Every row gives one point. Two turns around zero, p and q, are shown by what they do to some points. Where does a point land after both, in the order given? Backwards means that the second turn is done in reverse. Each puzzle has new turns, and all numbers are rounded.
(in the rows, 128 means zero)

Turn p:
[112 162] => [103 100]
[175  85] => [149 188]
[ 98 137] => [132  97]
Turn q:
[111 165] => [105  95]
[155 150] => [ 95 140]
[118  69] => [184 149]
Where do these land?
q, then p: [159  81] => [ 72 131]
q, then p backwards: [142 180] => [135 181]
q, then p: [118 102] => [113 152]
p, then q backwards: [ 94 149] => [ 97 153]

Turn p:
[130  91 113  98] => [106 112 121 169]
[128 148 118 159] => [146 154 117 109]
[162 151 127 159] => [176 137 118 114]
[ 99  74 174 119] => [ 97 129 191 159]
[ 87 150 107 118] => [ 89 139 108 101]
[162 153 129 116] => [155  99 113 116]
Turn q:
[108 165  96 123] => [138 141 126  78]
[ 97 138 113 151] => [124 167 129 110]
[139 141 150 179] => [118 149 179 143]
[133 111 147  90] => [114  94 103 140]
[163  85 135  96] => [144  88 103 169]
Where do these land?
p, then q: [157 118 142 119] => [135 127 138 161]
q, then p: [151 131 105 146] => [160 110 136 129]
p, then q: [129 130 129  31] => [125 178  62 178]
p, then q: [128 132 136 160] => [125 104 147 115]
p, then q: [107 151 134 160] => [118  96 128  98]
p, then q backwards: [ 96 106 122 152] => [102 123 139 164]

Turn p:
[136 118 144 138 160 141] => [104 117 116 108 139 109]
[100 112 194  74 110 162] => [102 171  91 184 177 111]
[112 112  98 138 133 157] => [149 107 146 119 161 122]
[106 126 104 120 151  51] => [ 91 131 176 117 102 184]
[115 115  85 150 144  83] => [124 118 181  97 114 157]
[203 116  96 130 112 144] => [180 131  87  77 117 138]
[103 196 111 134 123 146] => [146  76 133 177 106 124]
[148 129 191 140  91 140] => [129 173  97 146 110  79]
Turn q:
[171 126 174 159 168 147] => [186 167  93 115 105 125]
[158 120 123 100 155 168] => [145 149 143 152  79 142]
[ 78  80 155  84 122  89] => [105 161 157 157 200 150]
[164 101  94 125 110  88] => [137 114 165 142 139  72]
[ 95 172 142 119  87 114] => [115  83 129 102 159 164]
[151 147 158 162 118 121] => [163 121 108  91 134 121]
[ 69 157 101 148 163  96] => [ 86 101  68 158 154 125]
[143 122  89 142 162 154] => [117 136 112 149  80 103]
[122 126 115 113  67 175] => [ 96 119 177  86 102 150]
Where do these land?
q, then p: [115 147 109 157  93 147] => [125 153 138 150 163 158]
p, then q: [107 192 145 140 111 129] => [120 132 127  77 152  84]
p, then q: [165 115 112 166 200 133] => [102 151 185 179 158 149]
p, then q: [111 114 134  78 146 141] => [103 144  88 146 101 130]
p, then q backwards: [198 124 147 127 107  87] => [136 125 151 169 152 195]
p, then q backwards: [104 113 136  31  96 146] => [ 75 119 179  89 188  97]
p, then q: [112 116 101 163 121  98] => [161 141 144 110 146 162]
q, then p: [111 103 140 162 151 143] => [141  97 138 152 109 156]
